Each point is reached from the start by the listed moves, each made 0, 1 or 2 times, or once backwards (-1), plus a little noise. Say if it took an odd or an even number of moves. Then give how often each move was made.
(in the rows, 128 means zero)

Moves:
(1): [159 135 117 113 127]
(2): [113 171  97 160 129]
Start: [138 132 140 129 115]
Points:
[139 132 142 131 117] => even (0, 0)
[ 76 213  88 209 119] => odd (-1, 2)
[141 225  70 180 115] => odd (1, 2)

Moves:
(1): [111 122 115 152 129 121]
(2): [109 121 140 136 157 137]
(3): [137 123 139 155 131 109]
(4): [115 144 145 151 109 134]
(5): [ 81 118 147 139 116  94]
(6): [114  84 130 126 118 124]
Start: [123 121 121 126 133 156]
Points:
[ 94  96 135 124 169 229] => even (0, 2, -1, 1, -1, 1)
[151 134 106 161 234 182] => odd (1, 2, 1, -1, -1, -1)
[162 154 160 214 115 166] => odd (0, 0, 2, 2, -1, 0)
[  7  36 162 137 108 147] => even (0, 1, -1, 1, 1, 2)

Moves:
(1): [144 132 115 125 126 127 133 142 123 141 147 113]
(2): [131 119 143 142 137 131 117 109 146 143 139 137]
(3): [115 112 129 104 119 132 128 103 131 127 112 124]
(4): [131 136 141 149 122 110 105 132 120 133 125 107]
(5): [121 122 128 135 150 118 134 106 119 122 111 114]
(6): [118 123 131 140 139 143 110 141 132 136 141 114]
(7): [135 132 141 134 123 120 147 118 134 106 150 118]
(8): [131 114 121 116 134 108 111 143 122 129 139 121]
(9): [151 106 124 126 123 136 118 125 140 125 136 128]
(10): [137 114 139 135 130 128 140 140 122 132 117 135]
(11): [110 133 111 151 116 140 129 132 116 134 141 144]
Start: [118 140 110 126 117 119 113 134 116 144 132 126]
Points:
[134  71 109 225 103 169  48 163 114 208 148 156] => even (0, 1, 0, 1, 0, 1, -1, 0, 2, 2, 2)
[137 147 119 189 151 159  61 221 132 249 208 123] => odd (2, 2, -1, 0, -1, 2, -1, 0, -1, 1, 0)
[145 209 136 204 115 105 151 171 106 141 220  57] => odd (2, 0, -1, 1, 0, 1, 2, -1, -1, 0, 0)
[170 161 177 215 131 130  46 199 141 199 178  68] => odd (1, 1, -1, 2, -1, 2, 0, -1, 0, 1, -1)
[111 207  75 160  81 140 138 188  91 190 143 177] => even (1, 0, -1, 0, -1, -1, -1, -1, -1, 0, 1)
[132 194 116 184  69  65 112 113 101 119 202  68] => even (1, 0, 0, 2, 0, -1, 2, 0, 0, -1, 1)

Moves:
(1): [129 111 120 121 127 119 130 132 138 138 110 141 132 117 128 135 117 122
 143 121 110 138]
(2): [127 121 127 121 121 129 119 124 119 120 122 134 133 127 139 110 132 122
 140 128 135 133]
(3): [121 137 136 141 135 131 140 119 129 139 118 140 131 131 128 123 145 121
 130 141 122 129]
(4): [116 115 148 124 126 122 133 121 128 123 128 156 140 118 130 131 140 123
 112 125 121 115]
(5): [127 151 132 117 132 133 111 125 110 117 132 121 119 128  92 133 113 139
 135 139 113 128]
(6): [111 132 127 136 157 118 114 134 103 138 129 134 132 134 137 127 126 129
 112 139 116 110]
(7): [129 137 135 122 125 124 130 161  94 129 110 119 151 106 148 146 122 117
 133 111 126 146]
(8): [143 126 142 159 142 113 134 138 109 120 101 148  97 137 112 127 139 105
 117 183 122 145]
(9): [127 124 125 132 107 112 126 126 129 128 133 125 114 127 129 125 143 117
 113 128 139 137]
(10): [127 120 112 133 128 120 123 118 132 125 138 116 132 131 129 141 128 138
 132 138 119 138]
(11): [122 115 144 149 108 130 138 108 133 132 117 114 126 129 139 111 120 107
 119 135 109 169]
(12): [128 122 138 117 127 121 143 112 125 127 131 121 128 127 122 135 129 127
 117 124 128 132]
(13): [129 134 145 117 112 110 127 134 121 121 115 139 126 118 146 147 142 137
 115 140 138 127]
(14): [133 134 156 123 116 117 127 113 128 136 125 119 151 137 127 123 123 131
 131 123 109 113]
(15): [152 122 126 126 134 127 106 127 137 128 136 115 117 117 127 128 131 112
 113 101 128 133]
(16): [129 124 132 133 124 116 113 140 127 122 121 131 115 126 132 138 140 120
 131 108 145 116]
(17): [128 141 111 131 125 122 121 139 120 126 100 106 124 125 109 165 130 113
 109 133 129 123]
(18): [127 125 128 133 126 138 115 139 111 153 130 113 135 138 132 143 129 130
 130 145 121 122]
(19): [118 127 120 129 131 139 132 150 129 134 111 135 130 138 139 121 147 130
 133 122 138 147]
(20): [130 123 124 145 105 120 127 123 123 130 110 124 140 125 125 122 125 140
 131 125 121 142]
Start: [119 131 121 138 130 128 122 105 126 145 125 134 131 103 127 147 142 114
 129 115 143 111]
Points:
[170 137 195 183 108  13  48 109  99  89 130 158  85  86 161 168 164 134
  72 120 157  69] => odd (-1, -1, -1, 0, 0, 1, 0, 1, 0, 1, 0, -1, 2, 1, 1, 2, -1, -1, -1, 1)
[ 49 126  74 127 180 178 113 178 126 235 101 208 172 136 200 173 185 178
 167 141 172  20] => even (1, 0, 1, 0, -1, 1, -1, -1, -1, -1, -1, -1, 1, -1, -1, 0, 0, 2, 1, 0)
[ 38 128  55 249 137 108  94 103  94 192  81  75  85 149 111 208 146  77
  40 241  91 142] => even (0, -1, 0, 0, 0, 2, -1, 0, 1, 1, 2, -1, 0, -1, -1, 0, 2, 1, 0, 0)

Moves:
(1): [123 117 142 133 114 127 128 127 119 134 135 137 134 113 133 125 128 130
 128 126 143 133 124 127]
(2): [132 144 123 127 127 121 130 130 130 135 128 135 128 137 116 128 126 126
 124 125 120 127 123 142]
(3): [131 133 132 131 138 123 136 139 116 127 134 134 125 130 126 121 127 130
 136 138 127 132 129 128]
(4): [126 119 114 120 121 120 135 116 124 123 120 119 133 124 126 128 125 105
 130 127 132 130 120 126]
(5): [135 126 130 125 132 124 129 131 130 134 123 120 119 128 124 127 125 129
 123 124 133 125 138 128]
(6): [125 131 128 132 122 123 128 127 122 127 123 116 128 125 118 123 132 129
 126 131 119 134 118 123]
(7): [134 141 129 137 123 130 128 122 133 137 119 119 142 130 128 133 131 114
 126 124 131 122 135 133]
(8): [129 129 130 130 121 128 143 133 144 122 134 124 131 134 128 131 122 122
 133 131 127 125 120 133]
(9): [140 148 137 116 128 130 140 118 135 130 136 123 138 141 114 132 121 129
 134 129 119 128 107 126]
(10): [121 127 125 127 119 137 126 128 129 133 135 120 132 123 133 117 130 134
 148 126 120 131 117 126]
(11): [127 123 131 133 128 143 117 142 132 124 134 133 128 125 136 114 129 115
 134 131 126 133 115 116]
(12): [122 144 131 134 133 144 123 127 120 130 125 130 128 131 123 128 120 137
 131 124 134 123 123 129]
(13): [121 121 123 140 119 134 130 112 126 140 120 136 139 131 126 141 114 122
 134 112 138 148 145 120]
(14): [136 124 134 138 121 126 118 127 136 133 123 134 137 129 129 138 119 131
 136 129 127 133 122 130]
(15): [133 140 135 137 116 143 117 119 128 128 113 141 133 127 133 114 131 136
 129 114 125 123 132 120]
(16): [128 130 123 116 122 129 120 129 122 130 133 122 121 130 129 126 131 126
 125 138 123 117 128 121]
(17): [114 125 132 131 125 126 118 129 137 123 129 142 134 115 124 127 132 122
 136 141 139 132 126 131]
(18): [123 128 129 128 122 119 115 138 126 131 131 128 138 130 130 130 114 142
 131 116 129 137 138 135]
(19): [133 121 124 130 122 117 114 115 127 133 138 123 138 134 116 127 125 146
 124 116 122 115 125 129]
(20): [131 125 126 123 127 133 128 135 127 130 121 121 131 127 120 133 132 128
 122 125 132 119 130 127]
(21): [123 121 138 121 125 125 123 127 128 132 126 127 133 141 126 130 130 131
 125 129 127 121 129 139]
(22): [124 130 125 129 129 119 127 137 132 128 132 127 128 137 130 131 129 135
 134 126 136 132 126 131]
(23): [122 128 108 129 121 119 129 124 131 135 123 115 134 129 132 116 124 145
 120 123 122 137 122 125]
(24): [138 143 123 129 128 136 138 123 116 126 135 123 120 134 130 118 126 135
 129 129 139 142 136 132]
Start: [107 124 124 141 140 118 130 135 136 129 126 140 133 142 123 120 122 120
 128 136 118 129 125 114]
Points:
[103 141 143 138 135 126 152  78 120 150 132 128 176 126  71 131  79  69
 215 147 117 187  61 108] => odd (0, 0, 1, 2, 1, 1, 0, -1, 2, 2, 0, 1, 1, 1, -1, -1, 1, 0, 0, -1, 0, -1, -1, 0)
[122 133 136 147  47 119  59  82 106 198 100  61 249 177  82 114  57 123
 150  86 135 170  76  87] => odd (1, -1, 0, 2, 1, 2, 2, -1, 2, 0, 2, 1, 1, 2, 0, 1, 0, 2, 1, 1, 2, 0, 1, 1)
[128 189 122 188  40 146 103  43 102 186  89 106 225 169  99 112  57 178
 196  37 130 160  89 107] => odd (1, 0, 0, 2, 0, 1, 1, 0, 1, 2, -1, 2, 1, 2, 2, 0, -1, 1, 1, 0, 0, 1, 0, 1)
[105  97  93 161 129  88 111 164 154 175 147 144 152 189 131 113  76 106
 189 150  93 206 113 103] => odd (-1, 1, 2, 0, 1, 0, 0, 0, 0, 1, 2, -1, 2, 2, -1, 1, 0, 0, 0, -1, 1, 1, 1, 0)
[150 215 141 175 129 113 141  89 147 200 156 145 205 196  42 149  71 138
 163  58 105 143 143 138] => odd (0, 2, 1, -1, 1, 0, 2, 0, 2, 1, 0, 0, 2, -1, 0, -1, 0, 1, 2, 0, -1, 0, -1, 0)
[ 88 165 160 169  95 109  67  83 108 169  86 133 246 176  35 128  83 221
 193  65 121 125  76 100] => even (0, -1, 2, 1, 0, 2, 0, -1, 2, 1, -1, 2, 1, 1, 2, -1, 1, 1, 2, 2, 1, 2, 0, -1)
[130 184 170 139 110  99 150 136 173 141 107 144 159 160 127  66 128 141
 171 176 119 139 120 154] => even (0, 0, 2, 0, 2, 0, 1, 1, 1, 1, -1, -1, -1, 1, 2, 0, 2, 0, -1, -1, 2, 0, 1, 1)
[ 74 104 150 141  82  99  96 145 148 142  90 157 167 138  64 145 102  90
  98  76 195  57 134 162] => even (2, 2, -1, 2, 2, 0, 0, 2, -1, -1, 0, 2, 0, -1, 1, 0, 1, 1, 1, 2, 1, 1, -1, -1)
[146 228 148 179 121 188 112 136 165 139  90 127 180 159  99  48 165 145
 157 156 111 126  86 119] => odd (-1, 0, 1, -1, 0, 1, 2, 0, 1, 1, 1, 0, -1, 1, 2, -1, 2, -1, 0, 2, 1, 0, 1, 2)
[ 72 138  65 143  30 112 120 140 153 147 104 132 175 140 119  49 139 120
 177 151 140 127  66 128] => odd (1, 2, 1, 2, 0, 0, 0, 2, -1, 2, 0, 0, 0, 1, 2, 2, 2, -1, 0, 2, 1, 2, 2, 1)

Moves:
(1): [125 134 122 114 125 136 125 128 139 135 135 129 143 132 124 120 131 144
 107 135 130 152 143 121 138]
(2): [129 127 123 130 129 122 127 136 127 130 131 132 125 125 130 144 123 121
 132 117 134 129 127 135 125]
(3): [118 125 132 129 125 129 126 115 130 140 128 126 134 133 128 136 123 143
 126 136 133 131 128 128 129]
(4): [129 123 127 130 122 135 128 122 117 114 129 129 129 145 129 132 134 121
 121 117 138 122 136 136 115]
(5): [130 124 137 136 140 127 121 140 130 132 133 132 136 133 130 132 135 132
 112 119 151 127 137 127 123]
(6): [135 133 129 132 123 111 136 124 133 134 135 135 131 124 128 130 130 130
 124 133 130 127 152 119 120]
(7): [118 133 138 103 116 123 132 148 135 138 125 116 119 124 131 143 118 140
 118 134 123 136 109 117 133]
(8): [127 135 138 130 130 139 125 126 119 136 134 137 125 126 124 133 135 134
 120 126 135 127 123 129 130]
(9): [146 116 141 125 119 119 117 126 128 133 115 133 105 122 121 131 108 117
 132 130 134 126 127 117 132]
(10): [134 140 131 108 126 114 132 127 112 137 120 133 136 132 125 115 125 131
 136 131 109 142 119 132 139]
(11): [128 129 126 121 121 120 126 126 128 130 133 119 130 125 125 124 132 116
 130 134 136 126 131 125 141]
(12): [116 131 127 133 148 121 127 118 136 128 122 128 118 136 134 135 123 127
 139 135 132 143 138 129 130]
(13): [119 136 126 125 123 125 130 140 139 129 126 125 126 140 121 129 135 132
 128 124 126 124 131 128 141]
(14): [128 121 132 111 133 127 125 133 128 118 124 130 133 123 126 124 133 127
 122 136 126 130 137 143 136]
(15): [113 140 124 144 122 114 117 113 123 138 127 132 135 132 118 124 122 122
 122 129 120 135 117 113 125]
(16): [121 127 117 122 123 116 138 132 129  98 122 135 139 138 128 130 115 140
 123 122 136  98 133 128 153]
(17): [130 120 123 121 123 126 142 122 119 124 146 138 126 148 124 123 120 120
 119 130 129 120 125 124 131]
(18): [120 156 122 133 129 116 124 151 127 128 135 135 123 143 146 142 128 119
 130 131 118 137 128 123 129]
(19): [143 129 125 128 129 121 116 126 129 123 144 127 121 122 124 138 120 138
 133 127 118 126 129 132 121]
(20): [134 122 127 120 122 126 125 125 130 135 129 137 131 134 136 134 135 134
 128 122 108 134 121 113 126]
(21): [147 142 121 131 144 130 126 127 126 134 130 116 141 132 107 143 137 122
 121 137 120 115 137 141 128]
(22): [135 134 135 140 124 122 134 128 130 139 126 125 131 132 128 130 126 113
 126 121 128 119 127 125 143]
(23): [138 119 137 130 138 133 129 136 122 124 129 123 129 121 122 130 136 113
 139 135 127 136 130 128 137]
(24): [132 132 119 141 127 120 134 135 117 125 128 137 117 125 138 123 131 124
 121 128 126 145 126 133 121]
Start: [133 126 123 123 133 130 116 128 124 116 123 145 132 133 131 110 129 139
 129 141 115 125 130 122 118]
Points:
[ 79 166 143  10 134  49 125 185 107 185 126 224 191 226  75 172 101 225
  15 173 101 216 106  61 249] => odd (2, 2, 2, -1, 2, 0, 2, 2, 1, 2, -1, 1, 2, 1, 2, 2, 2, 0, -1, 2, 1, -1, 2, 1)
[228 192 159  97 149 128 119 186  77 149 165 167 138  95 123 107 121 138
 125 145  65 152 113 145 172] => even (1, 0, -1, -1, 0, 0, 0, 2, 0, 2, -1, -1, -1, 0, -1, 0, 0, 1, 2, -1, 0, 2, 1, 0)
[ 72 192  89 203 184  86 128  92 155 118 140 156 177 206  80 128 145 112
 104 147 118  79 168 123 203] => odd (0, 0, 0, -1, 0, 0, -1, 1, -1, -1, 0, 2, 2, 1, 2, 1, 1, 0, 0, 0, 1, 2, 0, 0)
[189  87 182 176 142 134 105  82  70 177 114 114 127 108  69 190 158  43
  95 174 170 119 149 145  84] => even (-1, 1, 2, 2, 0, 1, 1, 1, 1, -1, 1, 0, -1, 1, 1, -1, 0, -1, -1, 0, 2, 1, 2, 1)
[155 125 188 111 126  64  87 149  64 154 129 163  39 160 154 114  78 106
 153 167 146 208 100  90  94] => odd (-1, -1, 1, 1, 2, 0, 1, 0, 2, 2, 1, 1, 0, -1, 0, -1, 1, 1, 1, -1, -1, -1, 1, 1)
[214 111 150 176 178  95  40 177  95  74 120 169  68 112 153 182 111  39
 188 117 147 130 200 165  17] => even (-1, 2, -1, 2, 1, 1, -1, -1, 2, 0, -1, 0, -1, 1, 0, -1, -1, 2, 1, -1, 0, -1, 1, -1)
[221 146 143  46 142  39  86 129  76 192 186 154 213  90  28 139 142 121
  73 168  86 123 139  98 136] => even (0, 2, -1, -1, 2, 2, 1, 1, 0, 2, 2, -1, -1, 1, 2, 0, 1, -1, 1, 1, 2, -1, 1, -1)

Moves:
(1): [118 133 123 128 134 139 137 128 135 130 125 139 147 141 114 135 128 111
 131 121 124 130 125 128 130 127 131]
(2): [133 136 129 119 138 136 116 119 134 129 116 135 158 134 129 119 126 131
 118 141 121 131 126 131 134 141 129]
(3): [126 123 133 133 136 142 138 129 127 121 119 137 122 121 127 126 121 128
 125 117 118 124 124 119 113 124 133]
(4): [133 131 130 135 126 124 136 119 137 110 121 149 133 123 129 133 125 128
 152 135 115 135 125 120 105 134 131]
(5): [129 127 127 130 125 128 116 118 138 132 132 125 121 136 121 129 123 133
 123 125 133 131 121 130 137 127 126]
(6): [133 122 128 120 130 132 131 128 127 129 127 136 127 124 125 119 127 128
 124 127 127 116 113 127 118 130 126]
(7): [129 138 128 131 124 134 123 117 132 140 138 128 112 129 144 126 132 124
 133 112 131 132 123 127 119 126 120]
(8): [127 119 122 134 134 120 135 123 130 128 129 121 126 130 129 125 131 116
 121 135 124 133 127 131 132 126 121]
(9): [135 130 128 125 123 128 138 129 143 116 129 139 138 113 119 121 123 124
 123 129 121 118 130 133 118 133 113]
(10): [134 129 117 127 124 134 130 133 140 128 120 145 129 122 130 136 133 109
 115 127 123 136 128 124 128 120 132]
(11): [125 134 126 123 116 133 127 117 137 134 125 135 132 122 126 138 135 130
 129 132 133 109 136 117 133 131 132]
(12): [136 131 125 135 119 144 124 115 130 144 122 124 130 122 139 129 125 113
 141 133 134 128 122 137 134 123 131]
(13): [120 133 132 128 127 128 115 110 132 148 118 139 147 121 135 131 125 125
 128 130 125 120 135 133 117 123 128]
(14): [142 128 129 128 135 131 118 128 136 135 138 132 121 122 129 121 118 128
 139 125 129 133 127 138 143 132 120]
(15): [122 117 134 129 128 139 124 142 127 122 126 135 124 135 150 136 124 139
 141 134 132 134 128 128 139 129 113]
(16): [131 141 139 135 133 128 133 131 128 145 135 121 116 125 144 125 130 143
 125 124 134 122 127 141 134 129 132]
(17): [126 118 131 130 117 120 136 145 128 134 131 136 137 129 133 140 114 126
 125 120 116 120 133 131 132 134 123]
(18): [134 130 136 143 125 128 126 124 123 119 135 130 124 124 126 125 127 125
 128 131 136 137 126 122 128 123 129]
(19): [130 122 126 106 126 115 117 128 123 126 113 134 122 131 124 115 123 113
 128 135 136 131 135 133 132 138 127]
(20): [132 124 128 123 144 118 113 129 140 114 132 121 131 139 128 110 132 140
 134 127 136 122 115 138 124 138 138]
(21): [126 138 129 144 118 126 136 127 135 126 132 126 121 117 120 130 131 136
 126 121 128 129 127 120 139 116 130]
(22): [119 122 134 114 123 128 129 121 129 132 133 120 115 127 130 123 122 125
 133 124 129 124 121 131 130 118 139]
(23): [145 134 143 136 121 137 130 128 133 138 125 134 127 118 133 131 144 124
 127 115 124 136 142 119 122 117 110]
(24): [130 125 124 139 118 118 131 121 118 117 130 132 128 127 128 131 126 132
 129 133 129 129 136 125 126 120 136]
Start: [124 133 136 133 118 125 138 129 125 118 117 125 133 126 107 122 130 131
 148 124 133 124 117 135 133 116 118]
Points:
[121 124 112 191 160 127 151 125 225 101 129 213 179 161 105 149 109 121
 171  87  70 162  70 141 104 122  72] => even (2, 0, 0, 2, 2, 1, 1, 2, 0, 1, -1, -1, 1, 1, 1, 0, 1, -1, -1, 1, 1, -1, 0, 0)
[170 135 128 112  94 145 109  73 220 122  44 238 156 100  64 103 124  61
  90  88  92 111  82  69 115 132 128] => even (0, 2, 2, 1, 2, 2, 1, 1, -1, 2, 2, 0, 0, 0, -1, -1, 2, 1, 2, 1, 2, 0, 1, -1)
[146  86 154 104  92 170  99  56 127 144   7 216  99  81 152 120 154  57
 171 133 135 124 129  82  37  78  96] => even (-1, -1, 2, 1, 1, 2, 0, 1, -1, 1, 1, 1, 2, -1, 1, -1, -1, 0, 2, 0, -1, 0, 2, 0)

Moves:
(1): [118 144 117 126 128 116 126 128 128 125 135 120 125 128 144 138 133 133
 142 123 138 134 134 129 125]
(2): [122 130 123 118 126 127 138 130 133 125 127 124 138 126 127 125 125 125
 136 122 129 133 126 134 123]
(3): [126 120 130 117 131 111 136 119 120 124 126 119 129 114 127 133 121 111
 118 132 126 131 132 139 137]
(4): [118 129 127 137 131 141 129 121 127 146 130 128 116 134 126 127 141 116
 141 114 129 124 122 134 134]
(5): [125 138 128 135 120 128 123 116 132 127 127 124 111 117 139 128 138 135
 116 125 144 118 141 120 125]
(6): [134 100 119 147 132 136 110 137 131 129 144 135 125 122 133 129 128 140
 136 137 142 134 132 134 114]
(7): [129 126 123 115 130 125 135 128 123 126 144 130 134 125 127 125 119 143
 133 117 124 142 131 126 132]
(8): [122 125 133 130 127 131 131 130 122 133 132 134 117 132 129 127 120 126
 129 130 135 125 124 126 131]
(9): [135 139 129 113 134 117 124 121 128 126 137 119 128 123 130 125 139 114
 132 123 133 127 138 129 119]
(10): [137 141 140 138 125 127 125 121 127 119 131 129 112 122 135 128 114 131
 130 125 133 129 127 138 129]
(11): [140 133 127 140 121 134 142 134 132 117 145 137 127 127 141 127 128 141
 137 119 137 124 124 132 127]
(12): [131 123 130 120 138 123 139 130 123 136 123 126 119 133 130 127 132 133
 131 124 114 131 125 130 127]
(13): [142 138 134 129 124 136 116 133 133 131 130 128 122 123 130 122 119 119
 120 133 117 127 127 137 123]
(14): [125 132 127 116 128 120 121 129 140 113 139 121 124 118 131 120 137 132
 138 125 128 118 125 143 123]
(15): [132 147 128 130 130 131 127 137 126 140 132 145 140 121 126 137 124 128
 142 117 139 123 123 134 115]
(16): [112 121 132 143 135 125 133 117 120 125 135 125 127 116 142 136 127 136
 138 117 134 132 132 111 119]
(17): [134 130 135 130 127 136 124 127 127 135 127 128 116 122 126 132 135 127
 130 142 125 128 118 126 130]
(18): [128 137 125 133 138 110 132 138 141 135 133 127 133 133 137 109 136 145
 134 125 130 132 126 113 135]
(19): [125 127 128 124 116 119 122 121 132 129 126 129 135 128 129 133 128 123
 130 127 126 131 125 131 125]
(20): [116 128 123 125 135 125 130 126 137 130 138 135 135 130 135 137 125 131
 125 120 137 131 116 125 123]
(21): [136 123 129 121 128 133 126 133 131 123 130 135 145 127 126 124 126 127
 133 133 125 126 139 137 133]
(22): [138 134 136 124 132 123 129 130 121 116 131 140 122 124 119 128 118 121
 119 139 111 140 136 134 121]
(23): [111 136 137 131 115 117 120 130 131 113 118 130 118 117 141 130 129 131
 122 118 146 128 120 127 130]
(24): [137 130 123 131 126 130 130 132 134 120 122 137 129 130 128 127 123 126
 127 126 126 128 134 117 139]
Start: [115 133 126 125 118 132 139 135 131 130 126 112 125 116 126 119 118 113
 122 127 136 108 133 124 116]
Points:
[ 71 225 174 211  98 133 176 120 129 141 106 169  18  66 214 150 114 151
 109  65 188 109  93  29 127] => odd (0, 0, 0, 1, 2, -1, 0, 1, -1, 0, 1, 1, 1, -1, 1, 2, 2, 1, 0, 1, -1, 1, 2, 2)
[140 224 185  83 100  75 196 152 143  71 156 114 147  24 178  97 102 155
 201  59 169 106  81 177 101] => even (-1, 2, 1, -1, -1, -1, 1, -1, 1, 2, 2, 1, 0, 1, 2, 1, 2, 1, 0, -1, 1, -1, 2, -1)
[249 146 141 142 135 126 107 176 126  44 230 150  85  33 181 117  86 133
 191 163  95 159 193 193  92] => odd (2, -1, 1, 0, -1, 2, 1, -1, 1, 1, 2, 1, 2, 1, 0, 1, 2, 0, 0, -1, 2, 2, 0, 2)
